Each row of a before or after table is a point. One or more steps were done to the points. Then noise was added and the rows were shuffled. The steps act on columns, c1 being the first. What was done? A step turns or swaps two columns, mirrors them in a line or flattens them onto one, adds a multiple of one to another, or multiplies or shifts one. Angles are multiples of 10 degrees, from the lower column toward the higher: turns from -170 to 170, lines from 10 to 170 but not 90. Use the fewest steps. Two steps may share a column if one is a turn and the other turns, adds or multiplies; they go together, in the order done. Otherwise the lowest column goes first.

Before:
[[-0.23 -0.02]
 [ 0.16  0.38]
 [ 0.05 -0.15]
 [-0.09 -0.10]
 [ 0.18 -0.11]
 [ 0.12 -0.32]
 [ 0.03  0.27]
 [ 0.15 -0.27]
 [-0.50  0.09]]
After (9 x 2):
[[-0.03  1.13]
 [-0.29 -0.31]
 [-0.09 -0.96]
 [-0.44 -0.08]
 [-0.07 -0.81]
 [-0.18  0.82]
 [-0.15 -0.45]
 [-0.69  0.28]
 [ 0.00 -0.34]]
Steps: shift c1 by -0.20; multiply c2 by 3

Before, 8 rows:
[[ 0.06 -0.52  0.33 -0.29 -0.09 -0.26]
 [-0.09 -0.22  0.38 -0.22  0.30 -0.02]
 [ 0.39 -0.21  0.07 -0.07 -0.10  0.14]
 [ 0.27 -0.28  0.56  0.18  0.03 -0.28]
 [-0.18  0.17  0.55  0.19 -0.01  0.20]
 [-0.16  0.13  0.18 -0.30 -0.07 -0.17]
 [ 0.07  0.11  0.19 -0.26  0.19 -0.17]
 [ 0.00 -0.15 -1.10 -0.13  0.02 -0.09]]
After:
[[ 0.07  0.11  0.39 -0.25  0.19 -0.18]
 [ 0.27 -0.28  1.14  0.16  0.04 -0.30]
 [ 0.39 -0.20  0.13 -0.06 -0.10  0.14]
 [-0.17  0.15  1.12  0.22 -0.02  0.18]
 [-0.18  0.13  0.35 -0.29 -0.07 -0.17]
 [ 0.06 -0.52  0.65 -0.27 -0.08 -0.26]
 [ 0.00 -0.14 -2.22 -0.14  0.03 -0.07]
 [-0.10 -0.23  0.76 -0.21  0.32 -0.01]]
Steps: multiply c3 by 2

Before, 9 rows:
[[ 0.61 -0.30  0.28  0.29 -0.05 -0.17 -0.73 -0.24  0.08  0.00  0.04]
 [ 0.18 -0.21 -0.07  0.10 -0.52 -0.02 -0.88 -0.07  0.91  0.17  0.19]
 [ 0.32 -0.33  0.38 -0.69  0.94  0.35 -0.32 -0.22 -0.40 -0.83 -0.34]
 [-0.49 -0.45 -0.08  0.31 -0.43 -0.35  0.08 -0.74 -0.22  0.08  0.21]
 [ 0.29  0.02  0.25  0.19 -0.18  0.02  0.38 -0.27  0.27  0.03 -0.01]
 [ 0.00 -0.05 -0.36  0.31  0.31  0.27  0.26 -0.32 -0.43 -0.30 -0.33]
 [ 0.08 -0.01 -0.11 -0.09  0.49 -0.23 -0.21 -0.13  0.39  0.40 -0.20]
 [ 0.36 -0.41 -0.38 -0.13 -0.95 -0.60 -0.32 -0.45 -0.36  0.10 -0.17]
 [ 0.30 -0.98  0.25 -0.45  0.41 -0.31 -0.33 -0.03  0.31 -0.34 -0.78]]
After, 9 rows:
[[-0.28 -0.31  0.28  0.30 -0.03 -0.19 -0.74  0.59 -0.11 -0.02 -0.04]
 [-0.22 -0.35  0.36 -0.71  0.93  0.40 -0.31  0.30 -0.04 -0.86 -0.02]
 [-0.02 -0.95  0.25 -0.45  0.42 -0.29 -0.36  0.28  0.02 -0.34 -0.02]
 [-0.28  0.03  0.26  0.19 -0.18  0.03  0.33  0.29  0.34  0.03  0.04]
 [-0.13  0.00 -0.12 -0.08  0.49 -0.27 -0.18  0.08  0.15  0.36 -0.01]
 [-0.32  0.00 -0.35  0.28  0.33  0.30  0.22  0.01 -0.17 -0.34 -0.01]
 [-0.05 -0.21 -0.06  0.13 -0.55 -0.02 -0.86  0.20  0.91  0.15  0.00]
 [-0.44 -0.42 -0.40 -0.12 -0.98 -0.62 -0.31  0.34 -0.94  0.10  0.01]
 [-0.78 -0.44 -0.09  0.31 -0.47 -0.33  0.05 -0.48 -0.57  0.06  0.02]]
Steps: swap c1 and c8; add 1 times c6 to c9; multiply c11 by 0

Before, 12 rows:
[[ 0.08 -0.46 -0.46  0.69 -0.10  0.35  0.07 -0.03  0.18  0.39 -0.08 -0.08
   0.23 -0.63 -0.16 -0.20  0.74 -0.03]
 [-0.46  0.48 -0.35  0.78  0.43  0.36  0.22  0.31 -0.02 -0.40  0.01 -0.46
  -0.45  0.08  0.42 -0.18  0.73  0.20]
 [-0.13  0.05 -0.32 -0.55  0.80 -0.03  0.28  0.59  0.58  0.01  0.29 -0.08
   0.02 -0.55 -0.04  0.44  0.25  0.02]
 [ 0.72 -0.45 -0.25 -0.31 -0.38  0.28  0.24  0.57  0.39 -0.25  0.69 -0.02
  -0.26  0.27 -0.16  0.13 -0.04  0.12]
 [-0.23  0.57 -0.47 -0.06 -0.31  0.62  0.61 -0.82  0.43 -0.25  0.29 -0.66
   0.08  0.31 -0.62  0.16 -0.41  0.00]
 [ 0.07 -0.25 -0.24 -0.09  0.06  0.02 -0.17  0.13 -0.08 -0.92  0.29 -0.18
   0.06  0.73  0.08 -0.26  0.15 -0.30]
 [ 0.10 -0.24 -0.12 -0.65 -0.19  0.64  0.55  0.26  0.15 -0.45  0.15  0.01
  -0.35  0.47 -0.17 -0.02 -0.36  0.05]
 [ 0.47  0.01 -0.22  0.09 -0.32  0.20 -0.03  0.68 -0.31 -0.23  0.25  0.19
   0.20  0.14 -0.23  0.16 -0.33 -0.32]
 [-0.66 -0.28  0.29  0.36 -0.37  0.39  0.47  0.66  0.50  0.30  0.65 -0.12
   0.33  0.07 -0.16 -0.26 -0.19  0.78]
 [ 0.07 -0.17 -0.40  0.02  0.40  0.51  0.25 -0.44  0.27  0.46  0.55 -0.38
  -0.29  0.02 -0.26 -0.55  0.17  0.18]
 [ 0.67  0.40 -0.46  0.42 -0.59  0.45  0.30  0.41  0.45 -0.15 -0.65 -0.59
   0.16 -0.48 -0.49 -0.41  0.01  0.08]
 [-0.12 -0.59  0.29 -0.23  0.48 -0.18  0.38  0.21 -0.72  0.06  0.92 -0.35
   0.31  0.40  0.42  0.53  0.09 -0.42]]
After (12 x 18):
[[ 0.65  0.44  0.26  0.47 -0.55  0.42  0.16 -0.50  0.46 -0.14 -0.86  0.12
  -0.44 -0.48 -0.50 -0.27  0.00  0.31]
 [ 0.72 -0.47 -0.22 -0.35 -0.36  0.28  0.11 -0.48  0.39 -0.25  0.42 -0.55
  -0.27  0.26 -0.15  0.29 -0.08  0.25]
 [ 0.08 -0.44  0.28  0.69 -0.09  0.35  0.10 -0.06  0.20  0.39 -0.10 -0.01
  -0.44 -0.66 -0.13 -0.18  0.76  0.00]
 [ 0.14 -0.23 -0.29 -0.67 -0.20  0.63  0.34 -0.24  0.15 -0.44  0.09 -0.12
  -0.19  0.49 -0.22  0.11 -0.37  0.44]
 [-0.11  0.08  0.08 -0.52  0.78 -0.03  0.25 -0.41  0.55  0.01  0.13 -0.28
  -0.31 -0.54 -0.07  0.65  0.25  0.20]
 [-0.48  0.50 -0.36  0.76  0.45  0.39  0.00 -0.35 -0.05 -0.44 -0.32 -0.30
  -0.43  0.09  0.44 -0.08  0.71  0.28]
 [ 0.50  0.03  0.24  0.06 -0.31  0.18  0.21 -0.59 -0.31 -0.21  0.31 -0.03
  -0.16  0.14 -0.26  0.39 -0.33 -0.27]
 [-0.12 -0.61  0.28 -0.23  0.48 -0.19  0.56 -0.02 -0.71  0.07  0.31 -0.94
   0.34  0.40  0.45  0.55  0.06 -0.09]
 [-0.63 -0.30  0.30  0.34 -0.36  0.38 -0.16 -0.71  0.48  0.31  0.30 -0.65
   0.38  0.05 -0.14 -0.02 -0.15  0.87]
 [ 0.05 -0.26  0.11 -0.07  0.05  0.03  0.07 -0.21 -0.05 -0.89  0.05 -0.35
  -0.20  0.71  0.05 -0.21  0.14 -0.35]
 [-0.21  0.55  0.16 -0.04 -0.28  0.65  0.49  0.86  0.45 -0.26 -0.37 -0.66
  -0.46  0.28 -0.61 -0.12 -0.38  0.38]
 [ 0.08 -0.15 -0.22  0.00  0.40  0.49  0.13  0.23  0.23  0.42  0.04 -0.67
  -0.42  0.02 -0.26 -0.67  0.14  0.32]]
Steps: mirror c3 and c13 in the line at 50 degrees; turn c7 and c18 by 40 degrees; mirror c8 and c16 in the line at 80 degrees; turn c11 and c12 by -50 degrees
